Rows are points. The last column is the point's height on a tilted bowl or saddle (a function of degree 2), plus a little noise. Along how many of its main directions does it bend up, bend down or stay straight?

Points (12 x 3):
[[ 15  21 -13]
 [ 22  -8 -14]
 [ 22   3 -13]
 [ 20  16 -13]
 [-14   4 -13]
 [ 12  -2 -11]
 [ 12   8 -11]
 [-31  33 -26]
 [ -6 -15 -14]
 [ -2   6 -11]
 [ -5  -2 -12]
 [-95  11 -95]]
Directions: 0 up, 2 down, 0 straight

Points (11 x 3):
[[ 25  83 -64]
 [-18 -25 -12]
 [-45  71 -62]
 [ -8  29  -8]
 [-59   7 -34]
 [ -4   0  -1]
 [ 38 -46 -36]
 [-35 -25 -20]
 [-66 -62 -82]
 [ 18  15  -5]
 [ 54   2 -27]]
Directions: 0 up, 2 down, 0 straight

Points (18 x 4):
[[ 37 -28 -47   1]
 [ 14 -20  36 -14]
 [ 51  24 -54 -37]
 [ 13 -42  42 -50]
 [ 30  29  47  86]
 [-72 -27  -2  11]
 [ 95   5  10  66]
 [  1  59  34  93]
 [-11  18 -40 -35]
 [  5   8   0   4]
 [ -7 -35  34 -35]
 [-11   4   9   1]
 [-13  30  17  22]
 [-21  13  18   6]
 [-13 -47 -45  40]
 [ 14  14  20  26]
 [-37   1 -31 -14]
 [ 14   2  21  13]]
Directions: 1 up, 1 down, 1 straight

Points (15 x 4):
[[ -7 -52  -8 -30]
 [-40 -88 -24 -95]
 [ 38 -69 -14 -39]
 [ 24  50  30 -13]
 [-17 -51   1 -29]
 [-79 -49  -9 -47]
 [  6  39 -73   4]
 [ 72  11 -18  10]
 [  8 -66 -22 -46]
 [-14  26  41  -2]
 [ -8  18 -26   3]
 [-82  14  32  -1]
 [-26  49 -13  -4]
 [ 66  37 -38   3]
 [ 27  22 -18   5]]
Directions: 0 up, 1 down, 2 straight

Points (21 x 5):
[[ 21  42 -31 -46  40]
 [-54   4 -26 -21  31]
 [-26  43  45  47  49]
 [ 17  31  18 -95  24]
 [-27 -33   5   5  23]
 [  6 -76  38 -42  68]
 [ -9 -11 -36 -64  33]
 [-31 -40 -73 -55  93]
 [-68  -1  44 -56  28]
 [-51 -29  36  -6  39]
 [ 28 -34  16 -26  25]
 [-32 -20 -11  44  23]
 [ 29  16 -45  29  20]
 [ 45   8  -5 -73  38]
 [ 37   1  34  15  23]
 [ 35 -48  25  44  37]
 [ 21  64  25  64  50]
 [ 39 -38 -30  -9  38]
 [  0  57 -35 -65  52]
 [ 16  -5  52  -8  26]
 [-53   9   9 -18  19]]
Directions: 3 up, 0 down, 1 straight

Points (26 x 5):
[[ 12 -66 -38 -25 -49]
 [-58 -59  -3 -35 -61]
 [ 44   0  95  31 -58]
 [-29 -48 -39  -4 -41]
 [ 25 -51  47 -36 -37]
 [  6  33  -4 -45   3]
 [ 28  -6 -45  17 -18]
 [-41 -36 -12  -1 -31]
 [ -8  -8 -31  31 -18]
 [-24 -21 -65  36 -54]
 [-19  73 -15  17 -24]
 [ 17  28  18 -33   7]
 [-10  -1 -30 -57 -14]
 [ 40  22  28  52 -25]
 [-15   0 -34  -3  -9]
 [-63  72 -17  32 -63]
 [ 46  29  16  22  -5]
 [ -8 -36  14  51 -39]
 [ -8  -5 -57  18 -27]
 [ 62  65 -49 -11 -34]
 [  2  50 -69 -54 -40]
 [ 16  -9  60 -69 -28]
 [ 36  21 -75  43 -51]
 [-31 -64 -11  22 -56]
 [-29 -43 -54 -24 -47]
 [-38 -75 -47  20 -85]]
Directions: 0 up, 4 down, 0 straight
